Each row is a point. The points of each table are mixes of a few directions, plus a little noise. How many directions does each table use, and how many do they share? Where both have some left over, give the other angles between the two spaces (their principal angles), to ten degrees, smallest first.

First (6 x 2):
[[-0.28  0.24]
 [-1.62  1.45]
 [ 3.59 -3.21]
 [-2.42  2.16]
 [ 1.59 -1.42]
 [-0.88  0.79]]
Second (5 x 2):
[[-0.22  0.21]
 [-0.19  0.17]
 [-2.00  1.80]
 [-1.35  1.26]
 [ 3.82 -3.40]]
Directions: first 1, second 1, shared 1

First (7 x 6):
[[-4.19  4.46 -0.13 -2.18  0.85  0.95]
 [ 0.74 -1.18  1.14  0.72 -0.51 -1.44]
 [-4.11  3.89 -1.71 -2.22  1.90  3.42]
 [ 2.57 -1.97  0.90  1.06 -1.30 -2.27]
 [ 2.64 -0.52 -1.18 -0.11 -0.95 -0.43]
 [ 0.60 -1.56  0.00  0.89  0.23  0.42]
 [ 1.67 -3.19  1.00  1.88 -0.10 -0.69]]
Second (8 x 6):
[[ 0.37 -2.28  2.76  1.83 -0.72 -3.90]
 [-1.30 -0.73 -1.50  1.05  1.47 -1.41]
 [ 0.81  2.14 -1.25 -1.44 -0.85 -0.07]
 [-1.62  1.04 -0.58 -0.54  0.99  1.22]
 [-0.29  1.69  2.14 -1.42 -1.11  1.55]
 [-0.46  1.20 -4.45 -1.08  1.78  3.89]
 [ 1.42 -2.00  6.20  0.86 -2.23 -0.67]
 [ 1.06 -1.00 -3.23  0.75  0.83 -0.72]]
Directions: first 3, second 4, shared 3

First (11 x 11):
[[-0.74 -0.64 -0.83  0.55  0.09  0.59 -0.36 -0.09  0.79  0.78  0.06]
 [-2.73 -1.94 -3.08  2.63  0.28  0.95 -1.45 -1.32  2.46  2.54  0.34]
 [ 1.12 -0.30  1.19 -2.50  0.08  2.67  0.80  3.01  0.24 -0.08 -0.46]
 [-4.55 -1.80 -5.05  6.26  0.19 -2.45 -2.70 -5.46  2.47  2.97  1.00]
 [-0.93  1.39 -0.93  3.56 -0.28 -5.44 -0.90 -5.10 -1.51 -0.95  0.72]
 [-0.81 -0.51 -0.90  0.86  0.07  0.09 -0.44 -0.54  0.65  0.69  0.12]
 [ 2.67  2.58  3.04 -1.68 -0.40 -2.84  1.28 -0.26 -3.19 -3.09 -0.13]
 [ 1.56  0.48  1.73 -2.33 -0.05  1.24  0.95  2.20 -0.69 -0.90 -0.39]
 [ 1.63  0.02  1.77 -3.06  0.04  2.65  1.10  3.38 -0.16 -0.51 -0.54]
 [ 1.37  0.49  1.51 -1.96 -0.05  0.89  0.83  1.76 -0.69 -0.85 -0.32]
 [ 1.40  0.23  1.54 -2.35  0.00  1.67  0.89  2.43 -0.38 -0.63 -0.40]]
Second (10 x 11):
[[ 2.54  0.15  2.18 -1.93 -0.79  0.72  1.27  1.29 -1.63 -0.25  0.18]
 [-0.80  4.43 -4.16  0.52 -1.39 -0.35 -2.14  0.22  2.88 -0.63 -1.46]
 [ 1.28  4.34 -2.23 -1.04 -1.97  0.25 -1.03  1.22  1.43 -0.77 -1.25]
 [-4.81 -3.61 -0.54  2.87  3.41 -1.22 -0.69 -2.12  0.97  0.01  0.50]
 [ 0.52 -4.27  2.84  0.50  0.75  0.20  1.55 -1.06 -2.25  1.55  1.61]
 [ 3.99  3.82 -2.55 -0.38 -4.78  0.86 -0.72  0.06  0.50  2.15 -0.15]
 [-1.73 -5.02  2.35  1.41  2.34 -0.36  1.06 -1.55 -1.49  0.93  1.44]
 [ 2.91  0.07  2.39 -2.06 -1.00  0.82  1.42  1.31 -1.86 -0.08  0.28]
 [ 0.19 -0.38  0.74 -0.37  0.28  0.09  0.36  0.25 -0.43 -0.22  0.08]
 [-4.10  0.49 -1.01  0.49  3.15 -1.01 -1.06  0.38  1.90 -2.70 -1.20]]
Directions: first 2, second 3, shared 1; angles 90

First (9 x 14):
[[ 1.36  0.93 -0.52 -0.44  2.17 -3.71 -0.90 -1.40 -0.06 -1.63  0.88 -1.19
   2.13 -3.28]
 [ 1.82  2.74 -0.15 -2.48 -0.16 -2.45  0.63 -3.07 -1.25  1.31 -2.56 -1.00
   3.17 -4.19]
 [-2.12  1.77 -3.80 -3.68  1.30 -5.63  0.16  0.72 -1.14  1.55  1.93 -3.99
   0.52 -0.84]
 [-0.81 -2.19  1.37  1.84  1.01  1.35 -1.25  2.80  0.16 -1.53  2.95 -0.52
  -0.47  2.02]
 [-0.11 -0.23  2.89 -0.26 -3.07  5.01  1.16  0.55 -1.36  2.61 -2.37  0.80
   0.65  1.51]
 [-0.69 -1.51  1.61  1.46 -2.15  4.87  0.73  1.22  0.36  0.94 -0.96  2.01
  -1.93  3.10]
 [ 0.10 -1.57  0.09  2.09  2.07 -0.88 -1.47  1.17  1.06 -2.75  2.69  0.13
  -0.66  0.55]
 [-0.63 -1.48 -0.80  2.22 -0.18  1.64  0.00  0.58  1.99 -1.23  0.38  2.43
  -3.42  2.63]
 [ 1.04  1.45 -0.67 -0.54 -1.03 -0.11  0.92 -2.61  0.36  0.87 -2.85  1.43
  -0.12 -1.43]]
Second (11 x 14):
[[ 2.03 -0.11  1.13  1.72  0.03  0.93 -0.13 -1.99  0.93 -1.47 -1.47  2.15
   0.32 -1.40]
 [-1.50 -3.86 -1.43  2.69 -2.57  2.34  1.20  1.94  0.66  0.81  0.76  0.21
  -2.33  5.23]
 [ 1.78  1.93  2.84  0.62  3.77  0.00 -2.52 -0.80  1.34 -3.81  0.77  2.42
  -0.02 -3.60]
 [-0.89 -1.12 -0.35  0.74 -0.05  0.53 -0.12  1.32  0.34 -0.21  1.11 -0.05
  -1.14  1.77]
 [-0.62 -0.73  1.89 -0.68 -1.89  2.48  0.70  1.55 -2.01  2.25 -0.26 -1.63
   1.83  1.29]
 [-1.75  0.92 -4.33 -1.06  0.53 -2.97  0.40 -0.33  1.71  0.17  0.32  0.55
  -3.70  1.14]
 [-0.76  2.17 -1.88 -3.46  0.20 -3.45  0.56 -0.51 -1.53  2.06 -0.23 -2.79
   1.64 -1.77]
 [ 3.49 -3.03  1.18  4.21  0.83 -1.18 -0.69 -1.78  0.40 -3.46  0.82 -0.19
   3.41 -1.86]
 [-2.84  1.43 -1.32 -1.19 -0.26  2.22  0.13  1.45  1.82  0.98 -0.43  2.88
  -5.77  2.99]
 [ 0.07  2.37  3.30 -3.01 -0.93  2.30  0.28  0.26 -2.55  2.62 -1.74 -1.08
   2.80 -1.78]
 [ 0.99  0.02 -0.98 -0.60  0.39 -3.22  0.19 -1.11 -1.07  0.04  0.34 -2.45
   2.96 -2.02]]
Directions: first 4, second 5, shared 4

First (8 x 24):
[[-1.66  1.61  1.66  0.75 -0.54 -3.78 -2.86  3.29 -1.00 -0.83  1.10 -1.38
   4.07  0.19 -3.43  3.96  1.07  1.64  3.10 -2.60 -3.40  3.11  1.33  2.13]
 [-0.71  0.66  0.83  0.29 -0.31 -1.62 -1.22  1.50 -0.62 -0.31  0.43 -0.79
   1.76  0.11 -1.44  1.69  0.43  0.82  1.26 -1.20 -1.56  1.39  0.62  0.93]
 [ 0.21 -0.33 -0.41 -0.15  0.14  0.87  0.53 -0.76  0.14  0.20 -0.24  0.33
  -0.82 -0.02  0.74 -0.86 -0.19 -0.36 -0.64  0.45  0.74 -0.72 -0.34 -0.39]
 [ 1.10 -0.99 -1.06 -0.32  0.31  2.35  1.66 -2.07  0.67  0.50 -0.52  0.85
  -2.44 -0.13  2.14 -2.43 -0.73 -0.92 -1.90  1.74  2.12 -1.88 -0.98 -1.30]
 [ 2.01 -1.82 -2.08 -0.91  0.53  4.64  3.19 -3.97  1.17  0.89 -1.16  1.64
  -5.05 -0.11  4.09 -4.75 -1.43 -2.06 -3.73  3.37  4.03 -3.68 -1.63 -2.71]
 [-1.97  1.75  2.06  0.93 -0.58 -4.33 -3.24  3.86 -1.01 -0.92  1.16 -1.63
   4.79  0.17 -3.88  4.61  1.38  1.86  3.56 -3.21 -3.98  3.56  1.54  2.45]
 [-0.34  0.43  0.48 -0.02 -0.06 -0.90 -0.70  0.84 -0.18 -0.11  0.24 -0.34
   0.97  0.07 -0.82  1.00  0.20  0.40  0.74 -0.66 -0.76  0.77  0.35  0.60]
 [ 1.29 -1.21 -1.36 -0.52  0.33  2.97  2.23 -2.64  0.79  0.58 -0.74  1.06
  -3.30 -0.07  2.67 -3.04 -0.85 -1.37 -2.39  2.19  2.64 -2.41 -1.01 -1.81]]
Second (11 x 24):
[[ 0.70  0.16 -1.16  1.11 -2.71  0.81  2.44 -0.44  2.26 -0.37 -0.22  0.24
  -0.89  0.65  0.17  1.30 -0.99 -0.76  0.17 -0.41  1.32  0.38 -3.49  0.97]
 [-0.14 -0.97  1.39  3.38  1.92 -3.77 -0.47  1.64  0.99 -0.73 -2.41  3.19
  -3.90  0.61  0.98 -3.75  2.59  0.76 -1.67 -1.81 -2.99 -2.59 -2.48 -1.13]
 [-0.92  0.87 -3.26 -0.18 -0.22  0.60  4.51 -1.87  1.79  1.09  0.81 -1.47
   0.95  0.78 -0.53 -0.85 -0.72 -1.16  0.50 -2.64  0.71 -0.81  0.91  0.58]
 [-0.32  2.35 -0.91 -1.87 -1.86  0.90  3.29 -2.39  0.33  1.29  0.63 -1.79
   0.86  0.87 -1.66 -0.34 -2.29 -2.18  0.73  0.51  1.56 -0.28  0.43  0.05]
 [ 0.39 -1.58  1.85 -1.23  1.36 -0.86 -5.02  2.69 -4.32  1.16  0.13 -0.31
   0.92 -0.96  0.10 -0.45 -0.75  1.23 -0.03 -0.32  0.57 -2.67  3.30 -1.54]
 [ 0.67  0.32 -0.19 -1.09 -1.49  2.60  0.73 -1.15  1.18 -0.92  0.86 -0.04
   1.25  0.12  0.27  2.74 -0.53 -0.17  0.68  1.80  0.80  3.64 -1.18  0.91]
 [ 0.34  0.78  3.09 -3.81 -0.46 -2.11 -3.81  1.86 -7.06  4.07 -0.16 -1.94
   1.05  0.14 -2.36 -3.23 -4.43 -1.59  0.37  0.03  2.52 -6.97  4.97 -3.26]
 [-1.13  0.72  1.67  3.68  2.10 -2.89 -1.15 -0.05  1.88 -2.64 -1.72  0.57
  -3.33 -1.36 -0.19 -0.67  4.88  0.87 -1.70  2.61 -3.71  1.39 -2.20  1.06]
 [ 1.10 -1.31 -0.32 -0.30 -0.58  2.28  0.18  0.11  1.35 -1.11  0.40  2.09
   0.75  0.66  1.74  1.75 -0.30  0.89  0.42 -0.42  0.18  2.99 -1.58  0.15]
 [-0.15 -0.53 -0.38 -0.34  2.13  0.14  1.95 -0.72  1.39 -0.29 -0.23  2.94
  -0.12  1.61  1.47 -2.59  0.92  0.40 -0.19 -2.17 -2.11  1.19  0.28 -1.20]
 [-0.30 -0.83 -1.63  0.63 -0.25  2.44 -2.64  0.31  0.19 -1.75  1.98 -3.56
   2.43 -3.01  0.06  6.11  1.68  1.82  0.68  2.59  1.10  3.81  1.19  3.17]]
Directions: first 1, second 6, shared 0; angles 60
